Each row is a point. The ring and each string are closed loops that go straight from each point to the next, and from the last back to the first. Before rounding, they use only three directions, however many columns there are. How many times does the string pass through the ring? Passing back the other way cancels.
(in the rows, 128 means zero)

Ring (6 x 3)
[[148 116 106]
 [135 155  94]
 [ 95 162 101]
 [ 78 146 114]
 [ 94 103 128]
 [130  97 119]]
String (9 x 3)
[[ 92 131 110]
 [ 84 127  99]
 [ 50 129 114]
 [ 60 125 133]
 [ 69 109 116]
 [101 120 105]
 [102 128 124]
 [ 85 131 141]
 [ 91 136 131]]
Times through: 0

Ring (10 x 6)
[[169 130 161 122 131  97]
 [162 156 155 120 127  98]
 [140 180 142 118 123 103]
 [101 186 124 119 121 111]
 [ 81 174 117 121 122 116]
 [ 65 132 114 125 127 121]
 [ 72 106 119 127 131 119]
 [ 98  79 133 128 136 114]
 [125  75 146 128 137 108]
 [154  89 158 126 136 101]]
String (13 x 6)
[[146 136 127 113 127 104]
 [154 156 121 109 124 103]
 [124 156 135 120 126 107]
 [ 98 165 147 130 126 110]
 [ 96 145 147 131 128 111]
 [ 81 143 147 134 129 114]
 [ 43 128 131 136 129 123]
 [ 44  81 111 131 134 126]
 [ 99  60 104 118 135 117]
 [124  52 135 125 139 110]
 [149  58 166 131 141 102]
 [140 100 186 139 138 100]
 [128 128 154 128 131 105]]
Times through: 0
String (14 x 6)
[[134 146 178 135 131 101]
 [137 136 150 124 130 104]
 [143 131 139 119 129 104]
 [134 128 160 129 132 103]
 [163 112 190 135 136  95]
 [194  98 181 126 137  91]
 [194 101 159 118 135  93]
 [198 105 171 121 135  91]
 [167 122 185 132 135  95]
 [145 134 191 138 134  98]
 [199 151 181 123 130  88]
 [190 155 149 112 127  93]
 [195 168 163 116 126  91]
 [173 166 184 128 129  93]]
Times through: 0

Ring (10 x 9)
[[185 149 122 113 107 153 117 102 132]
 [169 183 111 116 107 161 110 105 140]
 [134 199 101 128 115 160 107 117 148]
 [100 184  97 143 128 151 110 132 151]
 [ 79 152  99 154 139 138 117 144 148]
 [ 76 107 104 160 146 121 127 151 139]
 [ 91  75 112 157 145 112 133 149 131]
 [127  60 123 145 137 113 136 137 123]
 [162  77 130 130 123 126 132 120 122]
 [182 109 130 119 113 140 125 109 125]]
String (8 x 9)
[[202 104 164 117 110 169 127  96 132]
 [213 113 157 110 104 166 124  92 129]
 [207 158 162 111 101 193 115  86 143]
 [206 178 102  99  95 147 110  95 127]
 [182 169  78 105 102 122 112 109 121]
 [157 143  98 121 115 128 118 118 127]
 [146 137 126 132 121 153 120 118 139]
 [176 133 167 127 115 187 121 100 146]]
Times through: 1

Ring (10 x 12)
[[195 122  95 149 161 107 125 164 140 140 151 112]
 [170 150  97 161 164 111 130 169 137 150 158  99]
 [133 164 103 161 165 117 131 159 134 150 153  95]
 [ 86 164 110 152 163 125 127 140 131 143 140  98]
 [ 46 144 116 135 157 133 118 114 130 126 120 113]
 [ 38 122 118 120 154 136 112  99 132 113 107 126]
 [ 55  96 119 108 152 134 107  91 136 102  98 139]
 [104  78 116 104 153 126 108  98 141 101 102 146]
 [160  81 108 116 156 116 114 124 144 112 120 139]
 [190  99 100 134 159 109 120 148 143 127 138 126]]
String (29 x 12)
[[ 74  97 146  92 167 134 122  71 149 102  94 142]
 [104 108 114 121 157 125 116 115 139 116 117 129]
 [111 109 105 129 154 123 113 126 136 119 122 126]
 [111 103 125 112 162 125 120 104 144 113 113 133]
 [116  83 137  94 165 126 121  85 151 102 100 145]
 [131  55 133  83 160 124 114  80 153  91  92 159]
 [139  56 105 103 148 120 103 109 142  96 104 154]
 [132  81  89 125 144 118 102 133 134 110 119 138]
 [122 109 101 132 153 120 113 132 135 121 126 125]
 [130 105 117 120 161 121 120 117 143 118 120 129]
 [145  93 142  99 172 122 130  94 155 111 110 139]
 [158  59 133  87 164 120 119  89 156  97 100 155]
 [148  48 109  97 150 119 104 104 146  93 101 158]
 [124  75  79 128 137 119  95 137 129 107 118 140]
 [117 102  97 131 150 121 109 131 134 117 123 129]
 [115 109 116 122 159 123 118 116 140 118 119 128]
 [102  93 149  91 171 130 127  75 153 104  98 142]
 [ 70  65 147  74 161 135 113  55 150  85  78 159]
 [ 58  66 117  93 146 134  99  79 137  88  86 155]
 [ 69  79  88 120 136 128  92 115 126 100 105 143]
 [ 82  94  89 128 141 126  98 125 127 109 114 134]
 [ 99 115 118 122 160 126 119 113 139 119 118 126]
 [ 65 109 137 104 163 134 120  84 143 108 101 134]
 [ 25 101 152  86 165 142 119  55 145  96  83 143]
 [ 22  92 128  97 151 140 105  71 136  94  86 145]
 [ 43  87  95 118 138 133  93 105 125  99 100 141]
 [ 50  86  93 119 137 132  93 109 125 100 102 141]
 [ 16  76 132  85 150 142 102  58 138  85  76 155]
 [ 53  90 141  90 160 137 115  67 144  96  88 146]]
Times through: 3
String (13 x 12)
[[182  68  94 120 150 111 108 136 142 110 123 143]
 [147  62  85 120 141 116  97 132 135 103 116 147]
 [119  88  91 127 144 120 102 131 132 111 119 135]
 [112  98 125 110 161 125 119 102 144 111 110 135]
 [103  76 142  86 165 129 119  74 152  96  92 151]
 [113  54 138  78 160 128 113  70 153  87  86 161]
 [132  68  91 118 143 119  99 125 135 103 113 145]
 [146  81  87 128 145 116 103 139 134 112 124 137]
 [201  70  95 122 153 108 111 142 144 114 129 140]
 [224  90 116 121 169 106 129 139 154 125 136 131]
 [168 117 130 121 173 116 135 123 151 128 130 122]
 [136 113 101 135 155 118 116 138 137 125 131 122]
 [166  89  78 140 144 111 104 156 133 120 135 130]]
Times through: 0
